Rows are points. Any point is a mix of the corners, with weights that add up to 1. It lies inside the corners' shape when no weight is negative. Is each point inside? If not, which corners have a negative weight?
(in the rows, 128 means zero)

Corners:
(1): [ 69 160]
(2): [151 121]
(3): [108 170]
Points:
[118 148] => inside
[ 87 175] => outside (2)
[ 79 173] => outside (2)
[110 162] => inside
[107 167] => inside

Corners:
(1): [143 101 106 133  93 167 180 195  63]
(2): [164  82 184 111 150 172  93 181  51]
(3): [112 156 105 153 115 133 174 126  90]
(4): [117 122 147 162 123  85 139 134 170]
(5): [113 160 154 148 192  95  98 180  99]
(6): [160 180 101 200  84 106 167 136 176]
(7): [106 143 186 109  22 102  77 169 146]
(8): [180 122 126  76 186 177 171 185  56]
(9): [195 114 102 113 193 105 159 147  58]
(10): [126 134  70  98 101 144  77 165 125]
Points:
[160 106 123  96 149 155 155 172  63] => outside (5, 6)
[143 134 125 140 140 141 144 171  98] => outside (7, 9)
[143 128 137 124  81 140 111 169 129] => outside (3, 5, 9)
[149 125 134 128 136 127 125 166 105] => outside (3)
[128 169 127 187  93 116 181 152 148] => outside (2, 9, 10)
[125 136 125 145 118 119 146 145 117] => inside

Corners:
(1): [ 97  67 121 144 155 122 106  86 119 208  86 122  67 130 106 157 157 115]
(2): [ 63 119 153 134 123 134 135 141 128 135 133  79  51 229 169 110 153 158]
(3): [ 70  63 139  98 103  97  98 167 110 117 134  76  88 174 156 122 133  86]
(4): [112 114 121 107  90 149 132 142 162 131 188 139 215 146 131  92 135 102]
(5): [ 97  91 126 113 116 136 124  74 122 188 100 126  48  95 132  94 128 128]
(6): [156 108 149  75 157 154 181  70 115 161 133 142 125  72 122 143 130 137]
(7): [104 135 140 121 126 133 107  87 166 118 144 162 148 130 107 107 152  98]
(8): [123 120 140 163 224 118 187 122  98 155  78 103 110 155 156 169 151 131]
(9): [155 121 129 133  98 147  98 102 153 136 132 154 198 152 131 103 114 153]
(10): [160 113 132 129 128 143 206 128 149 127 129 101 171  83 139 145 195 156]
(11): [185 202 142  75  80 164 127  70 176 136 140 130 195  19 157 134 198 112]
(12): [ 96 134  95 104 108 116  78 158 153 156 148 127 127 123 127 109 141 160]
(13): [117 111 159 130 146 100 185 175 100 144  90  74 134 173 125 131 180 134]
(14): [124 128 163 136 160 116 162  46 106 143 135  86 137 123 141 147 133 121]
(15): [112 138 157  88 120 112  65 190 138 128 163  94 125 117 186 100 196 150]
(16): [ 96 114 164  75  73  95 115 184 212 114 196  84 160 183 183  76 163 113]
(17): [161 133 100 145 201 167 109  90 129 122  98  95 150 158 116 106 150 169]
(18): [133  99  96 116  75 114 152 117 151  82 191 152 249 223 172 100 143 125]
(19): [155 110 107 127 129 134 104 125 110 147 162 121  86 137  87  84  89 137]
Points:
[119 113 137 119 118 123 144 117 137 139 142 117 140 144 135 119 142 122] => outside (15, 17)
[134 129 131 112 123 137 134 110 143 130 148 116 150 125 142 113 146 134] => outside (1, 13)
[137 125 126 118 120 142 119 101 136 148 136 129 139 117 124 113 146 138] => outside (3, 8, 16)
[135 114 128 117 129 134 140 100 134 143 133 123 146 122 126 121 139 125] => outside (2, 15)
[137 112 125 126 140 141 154 102 140 134 127 125 153 143 139 126 146 126] => outside (12, 13, 14, 15)
[125 120 144 121 131 119 153 138 124 140 117 100 143 147 135 124 164 131] => inside
[125 107 150 108 104 126 147 110 118 131 147 121 152 132 132 130 150 112] => outside (5, 8, 12, 16, 17)
[119 117 136 109 118 129 131 118 143 136 148 109 142 133 137 111 152 127] => outside (8, 9)
